Rows are points. The last column is the point's height on a tilted bowl or saddle (a function of degree 2), plus a little noise. Count its main directions that bend up, bend down and stay straight.
(in the rows, 128 means zero)

Points (16 x 4):
[[132  89 156  98]
 [107 183  93  99]
 [163 153  82  90]
 [ 90 138 199  86]
 [121 125 153 105]
 [123 144 121 108]
 [174 164  93  88]
 [131  53 128  88]
 [ 10  84 113  62]
 [138 111 140 103]
 [168  94  52  66]
 [172  93 148  87]
 [141 163 125 104]
 [168 123 130  95]
 [ 61 110 195  80]
 [ 80 154 115 103]]
Directions: 0 up, 3 down, 0 straight

Points (16 x 4):
[[148  83 133 132]
 [ 91  92  57 118]
 [114 153 178 167]
 [129 138 173 160]
 [195  76 171 211]
 [ 70 163 130 136]
 [152 142  87 140]
 [ 79 171 164 158]
 [ 54  82 140 129]
 [118 144 124 123]
 [126 141 178 166]
 [139 123  99 121]
 [197 191  93 235]
 [ 90  70 143 126]
 [ 62 109 165 140]
 [ 91 121  86 106]]
Directions: 3 up, 0 down, 0 straight

Points (27 x 5):
[[121 162 107 126 119]
 [138 139  97  82 119]
 [ 55 129 178 134  66]
 [142  73  80  79 118]
 [ 86  64 211  30   7]
 [171 123 216  91  60]
 [156 138 141 117 110]
 [183 183 140 140  99]
 [152  82 112  70 116]
 [135 155  96 125 123]
 [125 102 128 132 113]
 [187 100 100 186 117]
 [ 25 119 184 131  46]
 [104 150  99 129 121]
 [220 127 130 121 118]
 [ 79 104 147 193  86]
 [100 193  79 131 120]
 [126  37  76 110 106]
 [ 92 138 160 118  90]
 [112 168 158 166  95]
 [108 162 160 116  93]
 [144  81  73 113 124]
 [104 120 106 123 117]
 [115 189 127 136 107]
 [123 202 113 114 108]
 [176 112 160 163 101]
 [ 69 106 148 141  87]]
Directions: 0 up, 3 down, 1 straight

Points (45 x 7):
[[141  57 113 203 102 167 153]
 [158 103  90 115  65 104 125]
 [129 129 102 179  86 153 157]
 [ 96 115 116 133  65 173 139]
 [105  70 116 107 153 129  96]
 [ 89 134  69  98  69 108 139]
 [ 87  49  84 155 209  83  60]
 [159  75 178  44 109 135  64]
 [ 93 114 201 167 132  70 115]
 [ 92 202 178  74 177 180  63]
 [ 65 149 154  90  91  96 111]
 [150 183  91 178  50 150 187]
 [180 149 119 164 131 117 186]
 [ 80 132  51 143 156 164 103]
 [192  77 169 141 113 127 120]
 [211 120 141  62 131 160 115]
 [201 158 137 182 111  75 208]
 [150 160 124 160 107 158 162]
 [ 85 105 135 145 115 118 118]
 [192 129 173  90 124 127 112]
 [165  99 175  46 186 166 108]
 [ 82 163 204 117 120 145 108]
 [100  84  80 161 119  49  99]
 [143 102  86 130 130 108 125]
 [ 83 156 139 131 193 141 108]
 [ 96 120 107  77 193  86  64]
 [139 145 110  66 164 187 102]
 [154 130  38 108  88 161 145]
 [ 70 138 121 163  65 178 158]
 [127 126 147  99 130 135 109]
 [198 112 127  86 142 161 135]
 [100 142 101 136  83 202 146]
 [205 154 130  94 176 124 172]
 [136 134 116 107  90 136 122]
 [121 136  42 107 118 144 123]
 [120  83 151  71 115 105  81]
 [148 147 120 142  92 197 151]
 [ 78 139 175  66 133 100  77]
 [136 113 206 171 166 238 249]
 [142 110  85 188  99 104 151]
 [180 105 114 153  89 188 155]
 [ 92 131 121 123 206 142 105]
 [125 154 155 107 113 138 114]
 [156 156 159 114 146  84 134]
 [165  64 165 116  93 123  88]]
Directions: 2 up, 2 down, 2 straight

Points (74 x 9):
[[ 93 114 111  84 142 138 133 113 158]
 [113  92 189 130 148 154 132  58 137]
 [112  92  72 192 140  72 145  85 151]
 [150 157 162 149 129 144 175 129 152]
 [ 95 107 193 116 174 174  95  45 155]
 [129 128  90 139 109  99 105 103 158]
 [136 133  84 205 118 173 158 138 155]
 [109 231 148 162 109 157 149 116 150]
 [ 47 111  92 178 193 149 104 172 176]
 [148 140 101 145  88 147 159 161 152]
 [122 164 115 151 152 158 112 112 137]
 [142  95 148  84 140 190 111 112 174]
 [114 179 144 156  75 125 150 100 161]
 [147 249 131 100 120 141 142 115 175]
 [102 118  78 136 135  86 105 113 159]
 [185 151 138  97 100 169 160 130 140]
 [178 131 125 116 147 146 136 128 127]
 [134  93 186 104  99 121 142  98 120]
 [123 111  93 173  66 146 100  93 173]
 [ 77 170 143 140 129  48 109 124 210]
 [107 111 127  58 191 170 142 174 201]
 [145 168 120 176 116 152 136 108 141]
 [157 136 127 105  95 121  79 170 184]
 [110  97 210 101 155 118 175 176 192]
 [167 122 103  77 180 135 142 171 131]
 [154  99  55 116 198 153 151 129 101]
 [146 132 144 141  90 122  57 187 208]
 [199 187 154 122 173 120 159 147 156]
 [151 123 125 135 155 146 115 145 140]
 [104  56 156 127 138  76 154 111 115]
 [113 131 100 117 155  60 106 156 178]
 [145 120  96  94  74 125 170 157 145]
 [102 178  94 139 144 131 100 105 149]
 [170 173 207 104 166 123 149 138 196]
 [109 213  41 158 113 139 131 109 153]
 [146 171 150  84 103  70 157 157 183]
 [137  71  94 158  87 205 127 120 189]
 [167  89 104 122 156 121 100 169 134]
 [159 115  47 129  70 150 161 141 163]
 [132 170 140 160 125 143 149 108 145]
 [146 121 134 129  95 198 130  38 160]
 [ 95 182 140 152  89 164  83 159 180]
 [105  68  98 138 155 206 200 187 199]
 [145  54 115 108 167  99 159 158 101]
 [116 133 105 141 132 107 158  93 142]
 [179 141  75 114 177  62  97 130 147]
 [ 87 109 133 105 115  75 111 187 196]
 [ 88  30 146  90 135 153 157 154 166]
 [ 97 194 125 175  45 193 143 157 179]
 [130 134 117 102 162 169  98 137 167]
 [165 126 147 162 153 153 193  98 146]
 [119 165 165 109 115 165  67 110 167]
 [146 196  50  80  64 125 169 184 176]
 [102 188 118 145 112 113 113  97 163]
 [123 133 173 100 128  98 153 108 153]
 [129 127 113 152 145 109 166  98 137]
 [190 120 112 139 157  66 132 135 120]
 [141 108 134 127 125 119 136  90 129]
 [164  47  65 125 152 133 107 137 116]
 [ 97  89  96 125 149 109  87 154 168]
 [154 127 140 102 122 112  69 141 171]
 [129  68 162 161 154  59 133 107 123]
 [129 131 175  91  85  74 158 105 149]
 [106 183 136 145  59 122 141 147 181]
 [122 146 122 157  83 138 148 104 152]
 [ 84 165 139 156 153 136 178 197 189]
 [ 57 101 177 196 136 126 142 139 178]
 [146  67 111 137 143 116 140 116 112]
 [ 85  73 124  68  89 114  75 127 185]
 [165 151 189 151 195 132 134 134 177]
 [106 153 124  89 179 133 122 145 172]
 [114 124 112  82 134 167 120 143 173]
 [116 136 139 111 110 164 124  88 150]
 [115 130 137 109 194 167 187 131 167]]
Directions: 4 up, 2 down, 2 straight
